Rows are points. Two turns around zero, p and q, are shown by what they do to some points. Where does a point land after both, in the order given? Backwards means that the second turn is done in reverse. Each puzzle has new turns, and all numbers are rounded.

Turn p:
[-20,-20] -> [1,-28]
[11,61] -> [-37,50]
[9,-41] -> [36,-21]
Turn q:
[5,24] -> [18,17]
[-46,-42] -> [-62,-9]
[40,18] -> [43,-8]
Where do these land?
p, then q: [-47,-6] -> [-45,-16]
q, then p: [-4,-24] -> [1,-24]
q, then p: [51,30] -> [43,41]

Turn p:
[51,-46,9,-23] -> [-16,-33,-34,53]
[42,-3,21,52] -> [-11,52,-21,40]
[-13,33,36,-46] -> [62,-22,-7,-15]
[-32,15,-51,4] -> [-29,-1,18,-52]
[-47,2,-15,14] -> [-7,6,43,-26]
Turn q:
[27,-54,27,-14] -> [3,-39,54,11]
[-89,20,-5,-8] -> [-16,6,-43,-79]
[-8,11,17,54] -> [-32,46,16,-3]
[25,-8,-30,-13] -> [4,-22,-14,32]
[45,31,-9,-19] -> [41,9,-12,39]
Where do these land?
q, then p: [-10,-25,-34,36] -> [-7,1,52,-21]
p, then q backwards: [54,-17,-39,13] -> [-20,-1,-57,36]
p, then q backwards: [-22,9,71,-28] -> [49,16,27,-54]
q, then p: [-16,34,40,23] -> [44,1,-29,-28]
p, then q: [-5,-1,-37,-44] -> [-7,-56,4,-13]

Turn p:
[18,39,-21,67,-2,-16,-28,53] -> [-24,-23,-64,-20,35,58,-21,-3]
[-27,-16,20,-19,-52,-41,20,-17] -> [-57,10,39,-1,-1,-25,33,-10]
[26,-34,17,-6,5,0,-7,-13] -> [13,-30,18,-3,-14,-20,-8,-19]
[24,-27,-15,2,26,31,46,8] -> [24,2,-31,6,-58,-17,-11,-4]
[-39,-17,-22,-28,-45,-41,-4,-59] -> [-30,19,34,31,37,-49,53,-20]
[29,61,6,37,35,25,-4,14] -> [41,-8,-36,-28,1,62,1,18]
[-50,-28,25,3,5,2,-18,-9] -> [-3,32,30,-21,21,-25,-25,-16]
[-3,-13,4,-39,36,-5,4,7] -> [16,-4,11,1,-10,-32,-15,37]
[23,33,-15,-17,-8,45,-9,16] -> [22,0,-2,38,-12,47,-9,16]
Turn q:
[13,-3,21,-13,44,35,39,-25] -> [67,-6,-14,12,17,21,-22,4]
[-12,-19,-42,-15,-3,9,-39,-4] -> [-33,2,-18,-3,0,16,5,-49]
[-9,18,14,17,-13,38,-17,-29] -> [15,-6,-9,-44,-29,6,-22,-6]
[-2,-21,17,9,67,22,-27,-7] -> [49,-37,-17,0,0,12,34,-34]
[-4,-27,13,17,-31,46,-32,6] -> [-6,-28,20,-40,-6,-17,-25,-40]
[54,-9,5,-16,-19,-31,-2,26] -> [-5,33,26,33,7,-47,6,-7]
[-47,-3,12,-20,-24,-27,-26,-11] -> [-32,17,4,-46,19,15,29,4]
[0,17,-13,2,-20,-17,-28,6] -> [-30,16,3,-7,-23,-7,14,-5]
[33,2,9,22,-4,-64,97,-15] -> [12,17,-24,49,35,-43,-16,93]
[-26,45,-37,-2,3,-12,35,53] -> [-37,-7,26,47,-21,44,-1,40]
Where do these land?
p, then q backwards: [-14,44,-73,20,-8,25,40,-66] -> [33,8,-12,-43,76,-60,-29,-33]
p, then q backwards: [-21,-27,31,26,-26,33,4,3] -> [11,10,-13,-32,-30,36,-32,4]
p, then q: [-16,-35,19,7,-18,-16,53,27] -> [-50,27,9,-39,11,23,5,21]
q, then p: [42,83,-18,-54,22,-33,-36,-12] -> [-18,27,-18,9,-18,93,68,-2]
q, then p: [5,-9,-18,-28,39,-9,6,18] -> [26,11,-28,-22,-16,11,8,-26]
p, then q: [-4,-42,21,-21,-15,16,-3,34] -> [-18,0,12,-53,-8,-15,26,-9]
p, then q backwards: [32,-2,-4,15,-12,-13,-44,1] -> [-23,-41,-10,6,18,24,10,15]
q, then p: [-44,-16,16,28,-20,-5,-25,-7] -> [-10,16,24,19,-16,-45,-10,25]
q, then p backwards: [28,-1,15,-14,23,-5,-20,-35] -> [-10,0,-18,23,25,19,17,-34]
q, then p: [-8,5,11,21,15,7,26,37] -> [-14,-13,4,-21,-19,-2,-35,-24]
